Each row is a point. Two turns around zero, p and q, are shown by what they do to some points. Write where each new point lands after one turn and then the other. Backwards means that the second turn is done in reverse. Each puzzle has new turns, and all numbers are rounded.

Turn p:
[ 0.4 -1.3] => [-0.3 -1.3]
[-2.1 -4.3] => [-3.9 -2.8]
[1.9 1.8] => [2.5 0.7]
[-0.2  3.8] => [1.6 3.5]
Turn q:
[ 4.8 -1.9] => [ 4.9 -1.7]
[-1.5  2.6] => [-1.6  2.5]
[-2.8 -1.5] => [-2.7 -1.6]
[-0.5  0.8] => [-0.5  0.8]
Where do these land?
q, then p: [-2.2 -1.1] => [-2.5  0.0]
q, then p: [-2.5  3.1] => [-0.9  3.9]
q, then p backwards: [ 0.2 -1.4] => [ 0.9 -1.1]
q, then p: [ 4.6 -0.6] => [ 3.9 -2.5]

Turn p:
[-0.2  2.5 -2.2] => [ 2.8  1.8 -0.6]
[-1.6  0.2 -1.0] => [-0.1  1.9 -0.2]
[ 2.5 -0.5 -2.0] => [ 1.2 -1.3 -2.7]
[-3.0  3.2  3.1] => [0.6 1.8 5.0]
[ 2.3 -2.5 -2.6] => [-0.4 -1.3 -4.1]
[ 0.0 -2.8  4.7] => [-3.9 -2.8  2.6]
Turn q:
[ 1.3 -2.6  5.4] => [ 1.8 -1.3  5.7]
[ 0.3  2.5 -2.5] => [-2.3  1.2 -2.4]
[-2.3  1.6  0.0] => [-1.0 -2.2 -1.4]
[ 0.7 -1.4 -2.9] => [ 1.4  2.3 -1.9]
Where do these land?
q, then p backwards: [-1.7  2.7  2.9] => [ 1.5 -2.4  3.3]
q, then p backwards: [-0.9 -1.1  1.3] => [1.2 1.1 1.0]
p, then q: [ 2.3  0.1 -6.6] => [-1.3  5.6 -4.0]
q, then p backwards: [-1.8 -0.7  0.3] => [1.9 0.3 0.0]
q, then p: [ 2.2 -1.0  2.0] => [ 0.0 -1.4  2.8]

Turn p:
[-1.6  1.3  2.2  2.1] => [-2.7  2.3  1.0 -0.2]
[ 3.3  5.7 -0.3  0.1] => [-0.2  1.6 -1.0  6.3]
[-1.3 -1.1 -1.9 -2.0] => [ 2.6 -0.1 -1.0 -1.7]
[ 0.3 -0.7 -0.3  2.8] => [-2.5 -0.9 -1.1 -0.5]
[-0.7 -5.1  0.3 -3.1] => [ 2.9 -2.9  2.1 -3.9]
Turn q:
[-1.5  3.2 -0.1 -1.4] => [ 0.8 -0.6  3.0 -2.1]
[ 1.9  2.3 -0.2 -0.2] => [ 1.4 -2.3 -0.1 -1.3]
[ 0.6 -7.8  2.4 -1.0] => [-3.7  1.4 -2.1  6.9]
[-0.8  3.4  0.0  2.2] => [ 3.1  0.8  0.5 -2.6]
[-0.1 -1.1 -2.1  0.3] => [-1.7  0.6 -1.3 -0.9]
Where do these land?
q, then p: [ 2.1  0.1 -3.6 -0.4] => [ 3.1 -0.2 -1.0 -2.6]
p, then q: [-4.1  1.8 -1.5 -2.0] => [ 1.1 -4.0  0.7 -2.9]
q, then p backwards: [1.0 2.0 0.4 0.3] => [ 0.2 -1.5 -0.7 -1.6]
p, then q: [ 2.0 -3.0  5.1  0.4] => [0.8 2.2 2.1 5.4]
q, then p: [ 1.0 -2.6  3.7 -0.1] => [-4.2 -0.8 -1.8  0.1]
p, then q backwards: [-2.0  1.6 -4.0  1.8] => [ 1.2 -2.2 -2.2  3.8]

Turn p:
[ 1.6 -2.8 -1.5 -2.8 -1.2 -3.8] => [ 1.7 -0.5  2.8  1.5 -4.1 -2.5]
[-3.9 -0.9 -0.4  0.5 -4.0 -0.7] => [-2.2 -3.6  0.1  3.7 -0.6  1.2]
[-1.4 -1.6  0.6  3.7 -0.8  1.2] => [ 0.0  0.0 -0.1  2.9  3.0  1.7]
[-0.5 -0.8  0.0  0.8  0.4  3.8] => [-0.2  1.6 -0.8  0.1  0.9  3.5]
[ 7.4  1.5  1.9 -0.5  4.9 -1.9] => [ 3.4  5.4 -0.1 -4.2  0.6 -5.4]
[ 0.0  5.4 -2.1  1.2  0.0  2.6] => [ 0.7 -2.0 -4.9 -3.1  1.3  1.4]
[-2.2  2.3 -1.7 -0.9  3.8  0.2] => [ 0.1 -2.0  1.1 -4.5  1.1  1.2]
[-0.7 -0.6  0.7  1.2 -1.5  1.8] => [-0.9  0.4 -1.1  1.8  0.7  1.6]
[-0.2 -2.4  2.5 -3.1 -1.6 -3.3] => [-2.5  0.5  2.8  1.9 -3.0 -2.9]
Turn q:
[ 2.0  3.7  1.6 -4.6  2.3  0.2] => [-0.9 -1.8  5.5 -2.0  0.8 -2.8]
[ 2.0  0.0 -0.2 -0.7 -6.1 -0.3] => [-3.7 -0.8 -1.6 -0.5 -5.0 -0.1]
[-3.8 -0.5 -4.8  1.4  0.7 -1.6] => [-2.1  3.0 -1.7  2.0  3.7  2.9]
[-1.7 -0.3  2.4  0.2 -1.2  2.2] => [ 1.6  0.4 -0.8 -3.0 -1.3  0.9]
[ 2.5  2.1  2.3  0.7 -1.5  2.2] => [ 0.6 -0.1 -0.2 -2.1 -2.6 -3.4]
[ 1.4 -2.8 -4.1  4.3 -0.4  0.0] => [-0.5  0.3 -5.3  3.9  1.1 -0.5]
[ 0.4 -2.7  1.6 -3.7 -0.5 -1.4] => [-0.1 -3.6  2.0  0.1 -1.3  2.6]
[-0.6  1.7  1.3  3.9  0.9 -0.6] => [ 2.4  3.5 -0.3  0.9 -0.4 -1.3]
[-2.2 -1.2 -0.3 -1.5  5.9 -0.7] => [ 2.5 -0.8  2.6  0.8  5.1  1.7]
Where do these land?
q, then p: [-0.6 -0.8  1.2  2.3  0.8 -1.8] => [ 1.4  0.9 -2.6  0.2  1.2 -0.7]
p, then q: [-1.7 -2.0  2.4 -1.7 -0.9 -1.9] => [ 1.9  2.7  0.3 -0.6 -1.9  2.3]
q, then p: [ 1.9  2.4 -0.6 -1.1  2.1 -1.8] => [-1.7  0.2  1.5  0.5  2.7 -2.4]
q, then p: [-1.6 -2.0 -1.3 -0.1  1.5  0.7] => [ 1.6  1.3  0.7 -1.7  0.6  1.8]
p, then q backwards: [-1.8  3.0 -1.7  0.2 -1.7 -1.9] => [ 2.9 -2.4 -0.4 -1.6 -0.3  2.1]
q, then p backwards: [-0.4  4.5 -0.4  0.2  2.1 -2.0] => [ 1.0 -2.9  3.4  0.4  2.3 -1.6]
q, then p backwards: [ 3.2 -1.6 -1.6 -0.5  1.3 -1.7] => [-1.8 -0.7  0.1  1.8 -2.8 -2.3]
q, then p backwards: [ 2.0 -2.0 -1.0 -0.7  0.3 11.1] => [ 0.6 10.9 -2.2  1.5  1.8 -1.8]
q, then p: [-0.9 -1.4  2.9  1.3 -5.4 -0.7] => [-0.4 -1.4 -4.3  2.7 -3.3  2.0]

Turn p:
[-2.6 -2.0 -3.5  0.6  0.3  0.5  0.2  4.9] => [-4.3  3.1 -2.5 -2.8  2.0 -0.4  1.0 -0.6]
[-0.7  1.1  0.9 -2.1  0.4  1.1 -3.2 -3.7] => [ 0.6 -2.2  1.0  0.4 -3.8  1.0 -2.9 -1.5]
[ 3.1 -0.8  3.3  3.4  5.3 -2.1 -0.3 -2.6] => [ 5.1  1.9  1.6  2.3  0.2 -4.7 -3.2  1.3]
[ 4.4  0.6  1.3 -0.6  3.8  1.5  1.7 -3.4] => [ 3.3 -2.1  1.3  4.0  2.3 -1.8 -3.1 -1.5]
[-0.7 -0.2  2.3  0.0 -4.0  3.2 -1.9 -1.3] => [-2.1 -0.8  4.0  0.9 -2.6  2.8  0.5  0.6]
[-1.0  2.6  0.0 -0.4 -1.4  0.2  0.2 -3.5] => [ 2.2 -1.2  0.4  0.8 -2.3  2.5  0.7 -1.9]
[-0.5  1.0  2.5  1.4  1.2  1.5  1.4 -4.5] => [ 3.5  0.1  3.5  1.5 -1.0  0.0 -0.5 -2.6]
[-2.6  0.9 -0.2 -1.9 -2.4 -0.9  0.3  6.3] => [-2.9 -0.1 -1.5 -5.2  2.0  2.3  2.0  2.5]
[ 0.8  0.7 -4.2  0.6 -2.6 -1.4 -0.3  3.9] => [-2.6  1.4 -4.5  0.1  1.2  1.9  2.1  2.1]
[-0.2 -4.0 -2.4 -1.0 -0.7 -3.6  1.9  3.9] => [-2.8  0.0 -3.4 -2.0  1.8 -3.7  3.6  1.5]
Turn q:
[-0.9  0.3 -2.3  2.7  3.8  2.2 -0.9  3.3] => [ 0.8 -2.7 -5.2  0.6  1.8  2.2 -0.5  0.1]
[-2.7 -2.2  1.9 -2.4 -3.2  1.6 -1.6 -1.7] => [-3.2  0.7  1.2  2.2 -4.3 -1.8  0.3 -0.5]
[-0.5  2.1 -0.4 -3.9 -0.1 -1.1 -0.9 -1.8] => [-0.5 -0.5  3.6  2.6  0.9 -0.9  0.2  2.0]
[-1.0  1.1  0.0  3.2  3.5  1.5  3.8  3.3] => [-1.3 -2.0 -4.1 -3.8  3.0  2.2  0.6  0.6]
[ 0.9  1.5 -4.4  4.9  0.7  2.6  1.7  4.8] => [ 2.4  0.3 -6.1 -2.0  1.2  5.0 -0.4  2.2]
[ 2.0 -1.5  0.9 -0.7  0.3 -0.9 -1.1 -4.9] => [ 0.6  0.1  4.0  0.5 -0.5 -1.0 -2.6 -3.1]
[-2.1 -0.4 -3.7  2.4 -0.3  2.7  4.3  2.0] => [-2.6  1.9 -4.2 -1.9  0.9  3.7 -1.6  2.2]
[ 2.6 -2.5  1.7 -3.3 -0.4 -3.4 -1.1 -0.1] => [ 2.0  1.1  2.1  0.2  0.0 -5.5 -0.5 -0.4]
[ 2.3  1.3  3.8 -2.3 -2.3 -0.3 -1.6 -2.1] => [ 1.2 -1.0  4.8 -0.4 -2.9 -1.8  1.4 -0.1]
[-0.7  0.2  2.4 -0.6 -2.0 -4.8 -2.5 -2.8] => [ 0.6  2.1  4.0  2.0  0.0 -2.2  3.0 -3.0]
Where do these land?
p, then q: [ 1.3  0.2  0.2  1.4 -0.7 -1.6  2.4 -4.4] => [ 2.1  2.1  1.0 -4.1  0.0  1.2 -1.1 -1.7]
p, then q backwards: [ 2.5  0.4 -1.0  3.1 -4.4 -1.0 -1.6 -3.2] => [-2.1  1.8 -1.7 -0.9 -4.0  1.4 -4.5  0.9]
q, then p backwards: [-0.1  1.4 -2.9  2.4 -4.7 -1.9  2.2  0.5] => [-2.1  2.5 -0.4  5.3 -1.4 -0.2 -0.3  2.3]
q, then p: [-1.0  1.8  2.7 -1.4  2.1  0.1 -1.9  3.4] => [-0.8  0.7 -1.0  0.1  2.1 -4.0  3.2 -0.4]
q, then p: [-1.1 -0.5  4.4 -0.9  4.7  3.1  2.0  2.5] => [-3.6 -1.5 -1.8 -2.7 -1.5 -5.1  1.9 -2.3]
p, then q: [-0.1  1.0 -3.7  4.4  0.2 -0.7  0.2 -2.7] => [ 2.0  1.2  2.0 -1.1  0.5  5.6  0.0  0.4]
p, then q: [ 3.3 -4.0 -1.3  2.5 -1.5  0.5  0.1 -1.9] => [-0.2  2.4 -1.4 -2.1  1.9  2.5  3.4 -2.7]
q, then p: [-2.6  0.4  1.6 -4.1  1.9  4.1 -0.6  1.3] => [-3.6  2.9  0.0 -2.9 -1.1 -2.7  3.2  0.6]
p, then q backwards: [-4.9 -1.2  2.7 -2.9  2.2 -0.8 -1.0  2.9] => [ 3.0 -1.4  3.9  0.2  0.5  0.8  5.4 -0.3]
q, then p backwards: [ 2.8  0.5 -2.7 -4.3  0.3 -1.6 -1.8  1.5] => [ 4.5 -0.1  3.1  2.0  1.9 -2.1  0.0 -0.5]
